Each point is reached from the start by the listed moves, each made 0, 1 or 2 times, or once backwards (-1), plus a little noise. Say if it took an odd or an even number of moves. Then give how often each move was made.
In the rows, 100 means zero.

Moves:
(1): 129	89	95	98
(2): 109	126	102	96
(3): 103	99	134	99
Start: 93	99	84	101
Points:
140	141	83	90 => odd (1, 2, 0)
89	160	161	92 => odd (-1, 2, 2)
167	100	144	91 => odd (2, 1, 2)

Moves:
(1): 147	109	97	83	101	114	113	98	99
(2): 93	129	93	87	88	100	102	98	102
(3): 112	107	143	97	95	93	101	108	105
(4): 102	107	101	135	101	107	104	103	103
(5): 101	114	104	101	141	91	109	97	117
(6): 96	102	105	91	107	129	102	109	110
Start: 128	98	113	80	107	90	121	118	101
Points:
168	195	100	80	156	65	158	101	135 => odd (1, 2, 0, 1, 2, -1)
137	124	142	42	82	45	118	111	93 => even (0, 1, 1, -1, 0, -1)
71	87	71	71	149	38	107	98	100 => odd (-1, 0, -1, -1, 1, -1)
126	59	72	103	116	66	119	102	84 => odd (0, -1, -1, 0, 0, -1)

Moves:
(1): 118	100	93	105	98	102	92	95	104	99	100
(2): 102	120	99	100	102	97	104	98	103	104	103
(3): 105	95	128	107	98	92	107	90	101	104	100
(4): 101	98	100	117	104	107	108	110	99	109	85
(5): 100	102	110	104	123	110	94	111	102	112	109
(6): 103	106	109	101	90	121	103	98	104	95	102
(7): 109	97	95	97	107	99	117	91	92	96	101
(8): 110	97	103	93	93	100	107	114	108	109	101
(9): 99	97	98	113	104	100	105	95	122	95	106
Start: 112	100	104	94	97	97	106	93	103	91	94
Points:
195	129	125	62	115	88	134	85	100	121	119 => even (2, 2, 1, -1, 1, 0, 2, 2, -1)
107	75	119	129	87	63	149	93	147	98	81 => even (-1, 0, 1, 1, -1, -1, 0, 1, 2)
171	86	92	98	59	141	133	66	76	68	68 => even (2, -1, 0, 1, -1, 2, 2, 0, -1)
161	91	140	128	137	120	99	116	122	137	97 => odd (2, 0, 1, 1, 2, 0, 0, 1, 0)
179	88	90	102	91	107	128	111	117	110	82 => even (2, 0, 0, 1, 0, 0, 1, 2, 0)
169	136	78	103	114	118	110	136	133	132	95 => odd (2, 2, -1, 1, 1, 0, 0, 2, 0)
126	146	158	109	134	121	110	96	117	126	118 => even (0, 2, 1, 0, 2, 1, 0, 0, 0)

Moves:
(1): 107	102	101	98	98	108	95	106	95	102	91	93
(2): 112	104	93	99	103	94	109	103	95	94	98	103
(3): 107	105	127	112	112	100	100	94	93	98	107	112
(4): 100	103	92	109	99	95	93	90	98	106	101	100
(5): 90	111	95	110	115	104	93	112	102	93	99	101
(6): 94	109	111	106	88	101	97	91	95	95	101	105
(7): 98	102	100	113	104	100	112	99	98	104	102	93
(8): 110	98	96	101	92	102	109	114	100	111	104	114
(9): 99	106	96	100	96	92	98	100	108	104	103	89
(10): 98	108	95	85	101	107	105	94	108	115	108	98
(11): 115	96	88	108	96	108	109	99	100	88	104	102
(12): 100	99	95	101	97	102	97	93	112	99	79	101
Start: 106	91	97	104	106	99	104	97	98	101	104	102
Points:
103	108	80	46	105	90	101	116	124	168	143	89 => odd (0, 0, 0, 0, 0, -1, -1, 1, 2, 2, -1, -1)
69	122	35	98	149	104	127	102	148	136	75	81 => odd (-1, 1, -1, 0, 2, -1, 2, 0, 0, 2, -1, 2)
161	110	98	137	117	103	136	110	107	146	137	110 => even (1, 0, 2, 1, 0, -1, 1, 2, 2, 1, 1, 0)
140	97	126	108	104	79	79	84	60	84	101	84 => odd (2, 1, 1, 1, -1, 0, -1, -1, 1, -1, 0, -1)
165	116	5	113	118	126	155	181	97	110	121	88 => even (2, 2, -1, 0, 2, -1, 1, 2, 1, 1, 2, -1)
86	111	137	150	127	119	52	106	73	72	90	131 => even (1, -1, 1, 1, 2, 1, -1, 0, -1, -1, 0, 0)

Moves:
(1): 114	99	93	99	97	103	100	101	103	93	93	102	102	96	97	102	98	93	98	100	103
(2): 102	115	100	98	102	91	102	103	101	102	103	103	99	95	105	101	102	93	99	99	95
(3): 95	102	122	97	94	105	98	97	93	99	107	113	104	104	96	96	99	95	107	105	104
(4): 104	106	100	111	95	105	104	96	98	102	100	99	95	99	101	89	98	102	100	102	101
(5): 104	94	107	101	115	101	104	101	96	101	100	99	109	99	107	96	102	92	100	97	104
(6): 94	105	98	93	99	123	94	108	102	100	100	113	99	87	104	93	100	103	91	92	101
(7): 103	100	103	96	97	102	118	106	102	112	98	97	96	99	102	97	98	98	93	101	102
(8): 105	102	101	95	99	101	93	122	98	98	102	96	99	103	102	98	103	97	112	102	93
(9): 99	97	99	105	103	101	98	93	120	104	107	103	111	99	105	100	94	105	101	106	93
(10): 104	100	98	103	98	104	94	98	87	122	104	108	107	102	101	110	103	97	100	96	103
(11): 107	96	90	94	107	106	105	99	94	89	122	96	94	99	102	108	99	101	94	99	99
(12): 102	98	100	104	93	96	103	98	101	95	103	122	92	107	116	100	94	104	99	99	103
(13): 96	110	97	99	83	106	111	99	94	96	98	96	121	100	109	114	104	95	113	99	108
(14): 112	110	101	98	107	110	102	97	97	99	92	101	106	133	100	101	104	105	94	100	93
(15): 105	90	104	96	90	102	93	88	104	101	103	92	90	98	118	96	111	100	102	106	96
(16): 101	110	112	101	106	101	113	103	97	97	98	87	90	97	95	121	91	104	99	91	91
(17): 106	99	104	102	106	102	107	96	102	98	93	109	98	89	92	106	126	112	107	105	93
(18): 105	106	98	93	101	98	102	98	97	100	102	98	105	97	102	93	96	114	104	97	97
Start: 91	111	93	99	100	111	103	111	102	107	96	101	97	105	111	98	116	90	110	99	101
Points:
133	126	141	87	71	172	126	65	97	116	133	190	150	111	195	175	176	96	141	107	88 => even (1, 1, 2, -1, 1, 1, 0, 0, 2, 2, 1, 2, 2, 1, 2, 1, 2, 0)
111	181	96	112	144	182	150	109	148	70	26	93	184	99	102	162	126	85	97	67	79 => even (2, 1, -1, 0, 2, 2, -1, -1, 2, -1, -1, -1, 2, 2, -1, 2, 1, -1)
109	123	127	70	104	160	122	73	88	145	182	156	39	79	189	120	94	143	65	69	70 => odd (-1, 1, 1, 0, 0, 2, 1, -1, 1, 2, 2, 2, -1, 0, 2, 2, 0, 2)

Moves:
(1): 112	107	92	105	100	106	106	103	94	103	98	108	99	107	101	98	103	103	95	91
(2): 96	101	93	101	105	95	117	107	100	102	97	100	87	96	102	92	99	111	112	99
(3): 98	102	118	105	105	101	96	95	90	102	91	107	105	89	105	96	103	96	101	105
(4): 91	95	96	107	100	100	105	105	99	108	107	98	104	96	103	103	98	91	93	97
(5): 93	95	99	97	126	95	99	88	102	98	97	108	95	91	99	91	91	95	97	92
(6): 94	94	97	97	105	112	96	98	109	96	101	103	100	98	96	99	112	110	98	97
(7): 104	89	101	89	97	96	103	103	102	96	97	94	104	97	97	99	98	104	103	100
(8): 98	102	97	93	92	104	88	108	102	97	111	102	96	97	107	96	101	101	106	97
(9): 103	103	105	98	103	100	99	101	102	107	107	101	102	103	101	97	101	101	92	112
(10): 99	99	93	89	98	104	97	100	92	108	99	106	94	98	105	105	99	104	107	111
(11): 111	93	95	104	102	100	109	97	97	91	104	107	97	96	107	103	100	106	109	98
(12): 96	101	105	97	101	97	96	104	96	95	98	113	101	97	91	105	96	98	94	108
(13): 100	105	98	93	100	99	97	93	96	97	106	102	112	96	101	93	103	101	102	104
(14): 98	106	103	100	104	101	100	105	103	98	104	103	110	104	111	107	106	99	108	95
(15): 105	98	101	99	102	98	104	91	107	96	93	108	101	98	101	96	112	93	101	97
(16): 98	101	98	99	108	96	93	104	103	101	100	92	98	82	101	113	98	103	97	90
(17): 98	97	105	99	99	92	98	103	87	95	105	95	99	106	101	104	111	106	96	96
(18): 95	97	91	100	92	95	104	102	100	96	100	98	103	102	110	98	95	109	96	98
(19): 107	95	93	102	104	93	96	102	102	100	99	103	109	101	100	96	101	101	109	101
(20): 100	96	95	99	110	100	100	111	100	93	97	98	94	97	103	103	95	100	97	112
Start: 93	93	106	107	108	98	105	93	98	88	96	100	103	94	98	104	105	115	91	113
Points:
94	109	126	140	92	74	81	80	83	107	88	97	130	86	116	62	105	101	96	101 => odd (0, 0, 2, 0, 0, -1, -1, 1, 0, -1, -1, -1, 0, -1, 0, 0, 0, 1, 2, -1)
117	101	102	84	113	93	147	87	59	132	109	120	139	76	128	96	86	128	119	153 => odd (1, 1, 1, 1, 0, -1, 2, -1, 2, 2, 1, 0, 2, 1, -1, 0, -1, 0, 0, -1)
114	64	77	100	123	81	134	135	61	88	75	156	72	5	127	127	117	133	123	138 => odd (1, 2, 2, 2, -1, 0, 1, 1, 0, 2, 2, 2, 0, -1, 2, 2, 0, 0, 1, 1)
